Every row gives one point. Each copy is the shape, with its points in the same order, turned, moved and blurred by noise. Some copies are also mirrored. Which?

Shape, 7 rows:
[[ 34  23  39]
 [ -2  24 -27]
 [-56  10   8]
 [  0 -35 -25]
 [  0  25  25]
 [ 40 -41 -32]
 [  0   6   8]]
Copy 1, 7 rows:
[[ 12   3  60]
 [ 22  35 -14]
 [ 47 -28 -25]
 [-29   0 -31]
 [ 33   0  20]
 [-55  20 -16]
 [ 10   0   6]]
Copy 1 is: mirrored
Copy 2:
[[ 36  11 -49]
 [-28  25  -8]
 [ 15  36  43]
 [-17 -31  13]
 [ 26  25 -16]
 [-30 -53 -18]
 [ 10  10  -6]]
Copy 2 is: only turned

Shape:
[[ 40  -8 -33  -6]
 [  4  28  49  49]
 [-23  20   4   6]
 [-40  -8  20 -27]
 [ 44 -11  25  41]
 [ -7  -9  16   5]
 [ 29 -50 -12 -32]
 [-44 -36   6   4]]
Copy 1:
[[-10 -24  46   2]
 [-33  45 -34   4]
 [  6 -11 -32  -3]
 [ 52  -3 -20  12]
 [-42  34  15  28]
 [ 14   6  -9  19]
 [ 24 -13  58  34]
 [ 35 -12 -23  50]]
Copy 1 is: mirrored
Copy 2, 8 rows:
[[  2 -18 -16  38]
 [  3 -56  24 -60]
 [ -1   0  32 -22]
 [ -6  39   9 -39]
 [ 18 -60 -24 -21]
 [ 10  -1   0 -28]
 [  9  16 -53  19]
 [ 38  34   5 -33]]
Copy 2 is: mirrored

Shape:
[[  7 -52  -6  -2  -6  -3 -35 -17]
 [-16  28 -12 -12  16   4  10 -15]
 [ -7 -41  -5  -4   9 -18 -16   9]
 [-12 -13 -43  15  12 -15   2  12]
 [ 15 -40 -23 -11  11  16   0  13]
 [ 10  11   1  10  -2  17  -1 -27]
 [-24 -17   3   0 -13  -7  17   2]
 [  9   2   9 -18  14   0  -5  11]
 [ 15  19   1  25  18   9  10  24]
 [-17   1   6   8   4  25  -8  -7]
 [  1  16 -25 -41   3  26  -3 -13]
 [ 11  -1  -5 -12  -6  12  -8  25]
 [ 14 -12 -15   4   3   8  -1  25]]
Copy 1 (13 x 8):
[[ 13   0  19 -17 -16  41 -16  31]
 [-22   5 -26  22  13   8  -4 -25]
 [-13   4   2 -28 -16  16 -19  17]
 [-11   4 -48 -22   2  14 -10  19]
 [  3  -9 -15  -5 -26   1 -35  27]
 [  6 -12  -3  29  16   6   5   1]
 [-29  23  -2   1  -6   0   9  23]
 [ -9  -4  -4  -4 -12  -6 -13 -17]
 [  2 -16 -23  -9  18 -31  -3  -6]
 [  1  18   1  15  16  -4  -7   4]
 [  5   6 -26  39 -21  11 -17 -24]
 [  7   3 -17  -6 -23 -13  -4  -5]
 [  7  -6 -26 -12 -13 -13  -9  12]]
Copy 1 is: mirrored
Copy 2 (13 x 8):
[[ 60  31  -6  14 -11 -15   5   8]
 [ -3 -15  -8 -17  21  17   3 -19]
 [ 37  22 -17  21 -12 -12  -3 -23]
 [  4  26   4  33  12  12   2 -19]
 [ 15  28 -32  20   1  -3  -5  17]
 [  6  -6  11 -24  -1   5   4  16]
 [  9 -25 -10  27  -7  -5   6 -11]
 [ -3   2 -19 -12  -4 -18 -11 -14]
 [-36  15   9  -2 -18   2  -7  -7]
 [  4  -6  -9 -11 -14   7  27   2]
 [  4  -4 -30 -29  35   2   8   9]
 [ -9  18 -20  -4  -2 -22   8  -2]
 [-11  29 -13  15  -6 -13  -4  -1]]
Copy 2 is: only turned
Copy 3:
[[  8  19   2  32  38   5   4  19]
 [ 23  -1  20 -45 -11   4  -8  -2]
 [ -6  30  12  16   9  18  12   7]
 [  6  23  30   9 -30  -3  -4   4]
 [  0  -3  23  21   4  -4  33  12]
 [ 23  -6  -9 -21   7 -21  -5  -6]
 [ 21  13  -2   1 -12  28  14 -19]
 [-12   6   7 -25   5   6  18  -2]
 [-12   7  -8 -26 -32 -29  21  -5]
 [ 24   3 -16 -20  -4   3   8  16]
 [ 12 -38  30 -31   6  10  -3   7]
 [-19 -13  -1  -6  -7   5  15   3]
 [-13  -3   7   8 -14  -9  16   1]]
Copy 3 is: mirrored
Copy 4:
[[-20  50  -5   2  10  40 -12  17]
 [ -8 -17   6  10  -8   6  28 -26]
 [ -1  30   4 -12  -9  37 -20   9]
 [ 22  -3 -13   0  -7  43 -13 -21]
 [ 25  40   6  -7  20  30  -1  -5]
 [ -7   7  -5  28  11   1  29   6]
 [  9  17 -17  -7 -30   3   1  -8]
 [ -6   8  20  -5  11   1  -1  -1]
 [ 26 -24   9  13   9   1   5  13]
 [  1   8  -2  -2  -4  12  33  19]
 [-12   6   6 -10  27   8  37 -31]
 [  9   4  -1 -16  23   5   1   4]
 [ 24   6  -1  -6  21  16  -6   3]]
Copy 4 is: only turned

Shape:
[[-15  -6  -1 -14 -18 -15 -11 -22   0]
 [  2   4  -7  12  60 -12  11 -20 -10]
 [  7  -2  11   5  -7   0 -18 -23   0]
 [  3   5  14 -29   3  24 -10 -14 -14]
 [ -4  -9  -6  14 -14 -16  11  33 -13]
 [-25   0  -4 -25  20  58  19   3 -13]
 [ 16  23  -7   4  -8  -8  16  -9  37]
 [ -7   1  14  10 -20  -8   4 -11 -11]
 [ 24  14 -29 -27   8  28  25 -18 -15]
 [-23  -6 -21 -12 -21  46 -21 -16  28]
 [-19  23   5   4 -14   1 -23  -1   3]
 [ 26   2   8 -22  19  -7  23  -3  -8]]
Copy 1 (12 x 9):
[[ 13  -5  20  21  12   1  -4  -2  20]
 [ -8 -26 -10  -7   3 -49   0  44  -5]
 [-13   0  31   4   5   0  -8  11   6]
 [  9  -6  25  12 -33  -9 -10   7  -6]
 [ -5  14 -31  -2  -1  16  14   9  19]
 [  3  -8 -19  19 -54 -33 -30 -13 -13]
 [  3 -20   8 -34  20   2   7 -17  -8]
 [ -9  -2   8  -1  -2   9  -9   3  29]
 [  4 -48  -2   8 -36   2  -4   3 -31]
 [  0   7  13  29   3  -6 -38 -39 -25]
 [ 15  15  11  -7   5   5 -29   5  10]
 [  4 -25   6  -9 -26 -13  28  15   0]]
Copy 1 is: mirrored
Copy 2 (12 x 9):
[[-24 -18   0 -18  13  25 -17   4 -12]
 [ 43   3  20 -13  19  39   6   4  26]
 [ -1 -41   5 -12  17  17   0   5  -8]
 [ 16 -29  -3  17  23  10 -30   9 -21]
 [-12   8  15 -11 -12 -19  -4  21  13]
 [ 38  15 -33  20  26   7 -22  31 -24]
 [ -7  -9  -9  -2  15   2  23 -33   3]
 [-21 -20   9  -3  17   6   4  21  -3]
 [ 22  -1 -25  17  45   1 -31 -10  20]
 [  1 -20 -60 -20  11   7  -8   8 -33]
 [-12 -27  -9   5 -15  21  -1  10  -8]
 [ 20  -3  22   8  30   0 -17 -15   7]]
Copy 2 is: only turned
Copy 3 (12 x 9):
[[  9   0  22  29  -8   6 -14   6   0]
 [ -9  13 -46  22 -30 -27  16   5   6]
 [ -4   3   9  27  12 -19  -8   4   2]
 [-11  27  -3   0  13   4 -27  14  -2]
 [ 13 -41 -12  -7   5   8  10  10   5]
 [-10  29 -19 -29  -8   8 -28  41  35]
 [ 36   9  12  -9  -3 -34  14   0  -9]
 [  1  -8  15  17   9   1  12  15   4]
 [ 19  30 -25  -8  -2 -14 -20  50 -18]
 [ 13  10  33  -5  -5 -24 -49  23  35]
 [-17  -9  27  -5  -4 -11  -7   1   3]
 [ 17  21 -34   5   6   2   6   4 -15]]
Copy 3 is: only turned
Copy 4:
[[  0 -28  13  11 -17  -2   7   6   1]
 [ 31  -5 -50 -31   3  -9  -9  10  -7]
 [-12 -17   6 -13 -13 -10 -11  -7   0]
 [ -7   8   9  10   8 -33  -6   6  -2]
 [ 26  -5  26 -15  14  32   5  -7  17]
 [ 29   8  -5  29  42 -43  -3 -20   5]
 [ -3   7 -14  12 -20  31 -18 -26  -6]
 [ -8 -22  10  -5   5  10  -3   0  16]
 [  8  10 -10  18  31  -6 -14  -3 -44]
 [  8 -20  19  32 -10 -33   4 -53  -9]
 [-10  -4   7  -3  -9  -3  23 -21  15]
 [ 14  16  -6   1   8   7 -25  22  -8]]
Copy 4 is: only turned
